Each row of a before or after table is a point. One or more steps were done to the points. Then noise was added and the rows were shuffled. The steps act on columns, c1 being the first. Write out the steps. A step turns or swaps two columns, mirrors them in a line or flattens them onto one, adds a multiple of one to another, or multiplies or shifts one. Angles are multiples of 10 degrees, from the lower column toward the higher: turns from -170 to 170, lines from 10 to 170 but not 90. Use the fewest steps. Two steps may share a column if one is a turn and the other turns, adds or multiplies; they go together, in the order done. Otherwise the lowest column goes first.

Before:
0.012 -0.001 -0.063

-0.014 0.024 -0.036

0.058 -0.073 0.012

-0.046 0.053 -0.031

0.034 -0.022 0.077

0.009 -0.004 -0.088

0.056 -0.030 0.053

0.020 0.009 0.040

-0.051 0.042 -0.041

0.025 -0.010 -0.060

0.031 -0.021 0.008

0.051 -0.077 0.009

0.010 0.060 -0.045

-0.014 0.008 -0.015
After:
0.012 -0.008 -0.061

0.025 -0.012 -0.058

0.032 -0.001 0.005

0.017 0.006 0.039

0.009 -0.017 -0.086

-0.051 -0.005 -0.033

0.056 0.009 0.044

-0.015 -0.006 -0.030

-0.048 -0.004 -0.021

-0.017 -0.002 -0.013

0.011 -0.005 -0.033

0.056 0.000 0.000

0.036 0.011 0.071

0.050 0.001 -0.005
Steps: flatten c2 and c3 onto the line at 80 degrees

Before, 8 rows:
-0.041 0.028 0.055 -0.023

0.001 -0.041 -0.037 -0.025

0.020 -0.028 0.047 0.058

0.017 0.013 0.029 0.015

-0.063 -0.049 -0.041 0.068

-0.061 0.061 0.076 -0.044

-0.023 0.034 -0.045 -0.001

-0.015 -0.043 0.043 -0.056
After:
0.001 -0.039 -0.036 -0.022

-0.018 0.036 -0.044 -0.003

-0.041 -0.048 -0.040 0.072

-0.040 0.063 0.074 -0.050

-0.014 -0.042 0.044 -0.055

0.013 -0.027 0.044 0.057

-0.029 0.026 0.056 -0.020

0.011 0.010 0.030 0.018
Steps: multiply c1 by 0.7

Before, 12 rows:
-0.020 0.011 0.077 -0.037 -0.006 0.021 0.005 -0.059

0.033 -0.005 -0.070 0.018 0.048 0.046 0.012 -0.031

0.015 0.067 0.068 0.009 0.045 0.028 -0.054 0.038

0.018 0.007 0.056 0.015 0.033 0.047 -0.007 0.015

-0.007 0.018 0.013 -0.036 -0.041 0.047 0.029 0.000

0.072 -0.085 -0.032 -0.084 -0.061 -0.076 0.030 -0.035

-0.018 0.049 -0.057 -0.010 0.082 0.025 0.023 0.037

0.002 0.046 0.030 0.018 -0.031 0.008 0.025 -0.009

0.040 -0.059 -0.012 -0.033 -0.056 -0.090 0.040 -0.053

0.060 0.016 -0.084 -0.027 0.016 0.018 -0.012 -0.038

0.034 0.051 -0.053 -0.015 0.060 0.034 -0.005 -0.038

-0.064 0.019 0.030 0.007 -0.022 0.045 -0.045 -0.020
After, 12 rows:
0.029 -0.043 0.009 -0.010 -0.033 0.027 0.028 0.007

-0.057 -0.055 0.023 -0.082 0.064 0.026 -0.004 -0.045

-0.017 0.056 0.039 0.179 -0.057 -0.143 0.040 -0.027

0.077 -0.011 -0.007 -0.061 -0.007 -0.004 0.005 -0.058

0.065 -0.064 0.026 -0.059 0.042 0.042 -0.055 0.000

-0.044 0.080 0.065 0.124 -0.061 -0.171 0.030 -0.017

0.015 -0.018 -0.006 -0.117 -0.039 0.026 0.029 0.021

-0.077 0.004 0.025 -0.093 0.051 0.071 0.013 -0.023

-0.095 -0.016 0.048 -0.052 0.018 -0.003 -0.012 -0.045

0.052 -0.005 0.024 -0.097 0.037 0.073 -0.009 0.009

-0.051 -0.049 -0.024 -0.061 0.084 0.024 0.022 0.054

0.044 -0.020 -0.058 -0.095 -0.020 0.063 -0.044 -0.050
Steps: mirror c1 and c3 in the line at 50 degrees; multiply c2 by -1; multiply c6 by 2.5; turn c4 and c6 by 60 degrees; add 0.7 times c7 to c8

Before (9 x 11):
-0.003 0.009 0.008 -0.084 0.037 -0.068 0.003 -0.078 0.006 0.009 0.019

-0.020 -0.018 -0.008 0.002 0.005 -0.062 0.055 0.035 0.028 0.022 -0.030

-0.069 -0.011 0.016 -0.038 -0.035 0.055 -0.061 0.088 0.036 0.017 -0.032

-0.013 -0.013 0.000 -0.050 0.004 0.057 -0.063 0.075 0.121 -0.017 -0.010

0.000 -0.047 0.019 0.011 0.018 0.050 -0.079 0.061 0.051 0.031 0.001

-0.006 -0.014 -0.065 -0.004 -0.007 -0.094 0.000 -0.025 0.002 -0.003
 -0.064

-0.009 -0.019 -0.052 -0.046 0.023 0.008 0.034 -0.053 0.011 0.004 -0.003

-0.047 0.011 -0.016 0.052 -0.017 -0.091 0.047 -0.078 0.025 0.012 -0.057

0.025 0.044 -0.050 -0.017 -0.015 -0.065 0.019 -0.066 0.004 0.032 0.056
After:
0.012 0.004 -0.009 -0.084 -0.006 -0.060 0.055 0.006 0.161 -0.020 -0.003

0.038 0.022 0.006 -0.046 0.010 -0.081 0.052 0.043 0.093 0.031 0.019

-0.004 0.002 -0.059 0.082 -0.048 0.052 -0.088 -0.008 0.061 0.013 -0.017

0.020 -0.032 0.021 0.040 0.005 0.010 -0.063 -0.090 0.047 0.011 0.010

0.006 0.033 -0.029 -0.089 -0.074 -0.064 0.058 0.022 0.075 0.017 0.018

-0.048 -0.023 0.058 0.051 0.008 0.024 -0.064 -0.047 0.046 0.029 -0.052

0.019 0.012 -0.031 -0.034 -0.012 0.057 -0.062 0.017 0.064 0.024 -0.006

0.032 -0.001 -0.007 0.031 0.003 0.031 0.007 -0.056 0.052 0.005 -0.053

0.002 0.019 -0.062 0.021 -0.006 -0.002 -0.094 -0.018 0.047 -0.004 -0.067
Steps: turn c2 and c5 by 140 degrees; turn c1 and c5 by 110 degrees; swap c3 and c11; multiply c4 by 0.7; turn c4 and c8 by 60 degrees; swap c6 and c7; shift c9 by 0.040

Before, 11 rows:
-0.005 0.018 0.043 0.033 0.046 -0.029 -0.039 0.016 0.058 -0.002 0.000
 0.031 0.043 -0.020

0.060 0.021 -0.038 0.054 -0.008 -0.005 -0.038 -0.001 -0.027 0.031 0.075
 0.060 0.024 -0.015

-0.024 -0.068 0.093 0.019 0.002 -0.029 -0.035 0.018 -0.008 -0.035 -0.008
 0.045 0.010 -0.002

-0.069 0.009 0.001 0.076 0.021 -0.094 0.057 0.025 0.038 0.051 -0.047
 0.019 -0.032 -0.049

0.027 -0.082 -0.011 0.018 -0.034 -0.046 0.038 -0.020 0.065 0.006 -0.027
 -0.016 -0.034 0.038

0.057 -0.046 -0.036 -0.041 0.021 0.003 -0.044 -0.037 -0.004 -0.050
 -0.036 -0.043 0.009 -0.030

-0.042 -0.062 0.053 -0.053 -0.042 -0.063 0.011 -0.012 0.012 0.039 0.035
 0.063 0.082 -0.022

-0.083 -0.006 0.035 0.073 0.047 -0.107 0.061 0.007 0.001 -0.039 0.051
 -0.013 -0.024 -0.006

-0.059 -0.032 0.016 0.005 -0.063 0.012 -0.009 -0.016 -0.001 0.063 -0.059
 -0.037 0.021 0.022

0.013 0.054 0.025 -0.014 0.057 -0.026 -0.043 0.037 0.030 -0.061 0.068
 0.096 -0.057 -0.069

-0.003 0.029 0.079 -0.053 -0.068 -0.085 0.015 -0.039 -0.007 -0.024
 -0.031 0.077 -0.027 0.014
After:
-0.084 -0.008 0.003 -0.031 0.079 -0.138 0.028 0.009 0.054 -0.041 0.052
 -0.022 -0.024 -0.006

0.012 0.056 -0.003 -0.059 -0.006 -0.034 -0.050 0.036 -0.022 -0.062 0.069
 0.152 -0.057 -0.071

0.027 -0.082 -0.043 0.035 0.010 -0.061 -0.037 -0.022 0.065 0.005 -0.028
 -0.025 -0.033 0.037

0.059 0.019 -0.066 0.018 0.053 -0.006 0.005 0.000 -0.046 0.030 0.075
 0.095 0.024 -0.016

-0.069 0.008 -0.029 -0.007 0.080 -0.123 -0.004 0.023 0.068 0.048 -0.046
 0.032 -0.031 -0.049

0.057 -0.045 -0.067 -0.027 -0.034 0.003 -0.018 -0.039 -0.039 -0.048
 -0.034 -0.067 0.008 -0.032

-0.023 -0.069 0.064 0.001 0.018 -0.037 -0.012 0.016 -0.035 -0.037 -0.006
 0.073 0.011 0.000

-0.003 0.029 0.047 0.056 -0.062 -0.112 0.013 -0.040 0.009 -0.023 -0.030
 0.122 -0.026 0.015

-0.042 -0.061 0.024 0.035 -0.060 -0.082 -0.003 -0.013 0.014 0.037 0.036
 0.101 0.081 -0.021

-0.005 0.017 0.011 -0.042 0.040 -0.038 -0.072 0.016 -0.005 -0.001 0.000
 0.048 0.044 -0.021

-0.060 -0.030 -0.014 0.063 -0.006 0.015 -0.004 -0.015 -0.006 0.062
 -0.060 -0.063 0.019 0.022
Steps: shift c3 by -0.030; turn c4 and c5 by 80 degrees; multiply c6 by 1.3; turn c7 and c9 by 60 degrees; multiply c12 by 1.6

Before, 8 rows:
-0.044 -0.016 0.023 0.016 0.032 -0.071 -0.037 0.060 -0.004 -0.038 0.050
 0.043 -0.012 -0.061 0.011 -0.028 -0.043 0.061

0.076 0.083 -0.063 -0.002 -0.054 -0.037 0.019 -0.013 0.060 -0.002 -0.033
 -0.027 0.013 0.119 -0.001 0.018 -0.020 -0.058

-0.021 -0.018 0.049 0.037 0.013 -0.024 0.024 0.023 -0.051 -0.056 0.037
 0.003 0.043 0.008 0.016 -0.086 -0.022 -0.031

-0.063 -0.015 -0.008 -0.020 0.032 -0.016 -0.023 0.010 -0.019 -0.037
 0.089 0.057 -0.029 0.045 0.021 -0.069 -0.036 -0.008

-0.008 0.098 0.067 0.071 0.000 0.056 0.055 -0.039 0.016 -0.005 -0.003
 -0.094 0.002 0.010 0.030 -0.051 -0.033 -0.091

-0.006 -0.035 0.009 0.049 0.027 -0.051 -0.023 0.040 -0.005 -0.013 0.075
 0.081 0.050 -0.014 0.014 -0.001 -0.019 -0.030

0.038 -0.019 -0.048 0.002 0.070 -0.053 -0.081 0.028 0.037 0.014 -0.033
 -0.005 0.017 0.036 0.090 0.009 -0.007 0.044

0.079 0.036 0.003 -0.023 -0.086 0.007 -0.060 0.009 0.035 0.004 -0.023
 -0.012 0.008 0.047 0.001 0.024 0.020 -0.044
After (8 x 18):
-0.062 -0.011 -0.008 -0.022 -0.011 -0.016 -0.022 0.007 -0.019 -0.037
 0.091 0.054 0.034 0.044 -0.038 -0.092 -0.033 -0.027

0.078 0.035 0.002 -0.030 -0.031 0.011 -0.054 0.013 0.032 0.006 -0.021
 -0.007 -0.015 0.045 0.007 0.027 0.016 0.092

0.046 -0.020 -0.051 0.000 0.036 -0.058 -0.083 0.024 0.039 0.012 -0.027
 -0.002 -0.145 0.036 -0.065 0.006 -0.001 -0.072

-0.013 -0.035 0.005 0.050 -0.033 -0.050 -0.021 0.044 -0.009 -0.009 0.074
 0.085 -0.121 -0.015 0.011 -0.002 -0.019 -0.020

-0.006 0.098 0.073 0.068 -0.084 0.052 0.058 -0.034 0.013 -0.002 0.000
 -0.099 -0.039 0.006 -0.029 -0.064 -0.031 0.011

-0.021 -0.021 0.053 0.036 -0.028 -0.020 0.028 0.024 -0.059 -0.054 0.042
 0.002 -0.109 0.011 0.004 -0.110 -0.021 -0.003

-0.046 -0.013 0.026 0.019 0.056 -0.073 -0.031 0.061 -0.005 -0.035 0.050
 0.047 0.013 -0.060 -0.012 -0.043 -0.041 -0.036

0.078 0.088 -0.067 0.003 -0.049 -0.034 0.017 -0.013 0.064 -0.008 -0.030
 -0.031 -0.029 0.121 0.007 0.023 -0.017 0.060
Steps: turn c5 and c18 by -100 degrees; turn c13 and c15 by 150 degrees; multiply c13 by 2.5; multiply c16 by 1.3

Before, 12 rows:
0.021 0.033 -0.001 -0.061 0.056 0.067 -0.047 -0.021 0.016 0.012 -0.073
 0.052 -0.053 0.002 -0.013 -0.063 0.042 -0.097 -0.024 -0.013 -0.030
 0.021 0.035 0.007

0.004 0.054 -0.031 0.025 0.083 0.059 -0.031 0.031 0.031 0.013 -0.081
 0.107 -0.001 -0.015 -0.001 -0.030 0.045 0.014 0.010 0.003 -0.002 0.061
 -0.042 0.000

-0.070 0.003 0.050 0.056 -0.031 0.021 0.002 -0.003 -0.011 0.052 0.018
 0.094 0.029 0.000 0.075 -0.016 0.020 0.004 -0.024 0.058 -0.003 0.033
 0.021 0.027

0.034 0.040 0.045 0.029 0.030 -0.027 0.045 -0.014 -0.072 0.077 -0.093
 0.000 0.026 0.001 -0.020 -0.009 0.045 -0.050 -0.039 0.033 0.012 0.016
 0.011 0.052

-0.026 0.039 0.065 -0.041 0.019 -0.027 0.001 0.026 0.012 0.014 -0.059
 0.028 -0.024 0.060 0.004 -0.007 0.027 0.030 0.044 0.020 0.014 0.043
 0.043 0.002

0.011 -0.025 -0.040 -0.034 0.090 0.036 0.033 0.086 -0.071 0.042 -0.009
 0.101 -0.050 0.001 0.036 0.054 -0.057 -0.078 0.002 0.070 -0.006 0.000
 -0.067 0.056

0.032 0.049 0.042 -0.048 0.015 0.041 -0.024 0.015 -0.090 0.030 -0.091
 0.005 -0.012 -0.025 0.054 -0.003 -0.087 0.022 0.080 0.011 0.011 0.016
 -0.046 -0.039

0.025 0.006 -0.049 -0.064 0.036 -0.008 0.049 0.070 -0.021 0.102 -0.015
 0.000 -0.003 -0.039 0.085 0.060 0.034 -0.096 0.082 0.093 -0.051 0.017
 -0.026 -0.041

-0.092 -0.048 -0.020 -0.042 0.008 0.061 -0.035 -0.037 -0.040 0.009 0.019
 0.017 0.011 0.027 -0.040 -0.077 0.024 -0.091 -0.004 0.072 0.038 -0.019
 0.044 -0.018

0.034 0.046 0.046 -0.072 0.035 -0.053 0.052 -0.045 0.032 0.030 -0.017
 0.056 -0.056 -0.038 0.006 0.029 0.013 -0.016 -0.041 0.014 0.013 0.072
 -0.048 -0.073

-0.093 -0.032 -0.011 0.024 0.062 0.065 0.013 0.020 0.022 0.044 -0.036
 -0.012 -0.088 0.024 -0.027 0.015 -0.077 -0.051 -0.039 0.043 0.003
 -0.053 0.006 -0.061

0.034 -0.043 -0.074 -0.072 -0.036 -0.048 -0.021 0.071 -0.076 0.036
 -0.088 0.086 0.016 -0.003 -0.017 -0.052 -0.091 -0.028 0.023 0.008 0.077
 -0.022 0.001 -0.062
After:
0.007 0.034 0.047 -0.061 -0.029 0.067 0.076 -0.049 0.015 -0.007 -0.073
 -0.026 -0.053 0.002 -0.013 -0.063 0.041 -0.079 -0.023 0.003 -0.034
 0.030 0.034 0.007

-0.025 0.055 0.056 0.025 -0.068 0.059 -0.026 -0.046 0.031 -0.008 -0.082
 -0.103 0.000 -0.017 0.000 -0.031 0.045 -0.024 0.008 -0.009 -0.004 0.054
 -0.042 -0.001

0.041 -0.042 -0.068 -0.072 -0.046 -0.048 0.021 0.000 -0.075 -0.047
 -0.088 -0.112 0.014 -0.003 -0.017 -0.054 -0.089 -0.029 0.024 -0.028
 0.065 -0.001 -0.002 -0.063

0.014 0.007 0.008 -0.064 -0.062 -0.009 0.107 0.054 -0.021 0.000 -0.016
 -0.046 -0.002 -0.039 0.084 0.060 0.034 0.014 0.082 -0.135 -0.056 0.029
 -0.025 -0.041

0.021 0.050 0.035 -0.048 0.027 0.042 -0.028 0.008 -0.090 -0.019 -0.091
 -0.012 -0.013 -0.025 0.054 -0.001 -0.088 -0.015 0.080 -0.027 0.006
 0.030 -0.046 -0.039

-0.006 0.045 0.053 -0.071 0.022 -0.053 0.033 -0.069 0.031 -0.018 -0.018
 -0.014 -0.057 -0.038 0.007 0.028 0.013 0.044 -0.041 -0.028 0.007 0.078
 -0.046 -0.073

-0.055 -0.031 0.050 0.023 -0.040 0.065 0.054 0.023 0.021 -0.007 -0.035
 -0.006 -0.088 0.024 -0.027 0.016 -0.075 -0.006 -0.039 -0.060 0.001
 -0.092 0.006 -0.060

0.022 0.042 0.048 0.030 0.023 -0.028 0.062 -0.011 -0.071 -0.041 -0.092
 0.010 0.028 0.002 -0.021 -0.009 0.046 0.024 -0.040 -0.075 -0.002 0.030
 0.010 0.052

-0.077 0.002 -0.001 0.057 0.058 0.020 -0.004 -0.062 -0.012 -0.002 0.018
 -0.070 0.029 0.000 0.076 -0.016 0.019 0.002 -0.025 -0.078 -0.003 -0.007
 0.019 0.027

-0.045 0.041 0.049 -0.042 0.047 -0.026 -0.028 0.002 0.013 -0.003 -0.058
 -0.038 -0.025 0.059 0.003 -0.007 0.027 0.012 0.045 -0.024 0.014 0.026
 0.043 0.001

-0.068 -0.048 -0.003 -0.043 -0.025 0.060 0.074 -0.039 -0.040 0.023 0.016
 0.009 0.012 0.028 -0.039 -0.076 0.025 -0.063 -0.004 -0.061 0.049 -0.063
 0.044 -0.020

0.009 -0.027 0.056 -0.034 -0.080 0.037 0.084 0.001 -0.071 0.015 -0.010
 -0.132 -0.050 0.002 0.036 0.055 -0.058 0.004 0.002 -0.081 -0.002 0.006
 -0.068 0.056
Steps: turn c1 and c22 by 30 degrees; mirror c3 and c5 in the line at 30 degrees; turn c7 and c18 by 70 degrees; mirror c8 and c12 in the line at 160 degrees; turn c10 and c20 by -140 degrees; turn c10 and c21 by 20 degrees
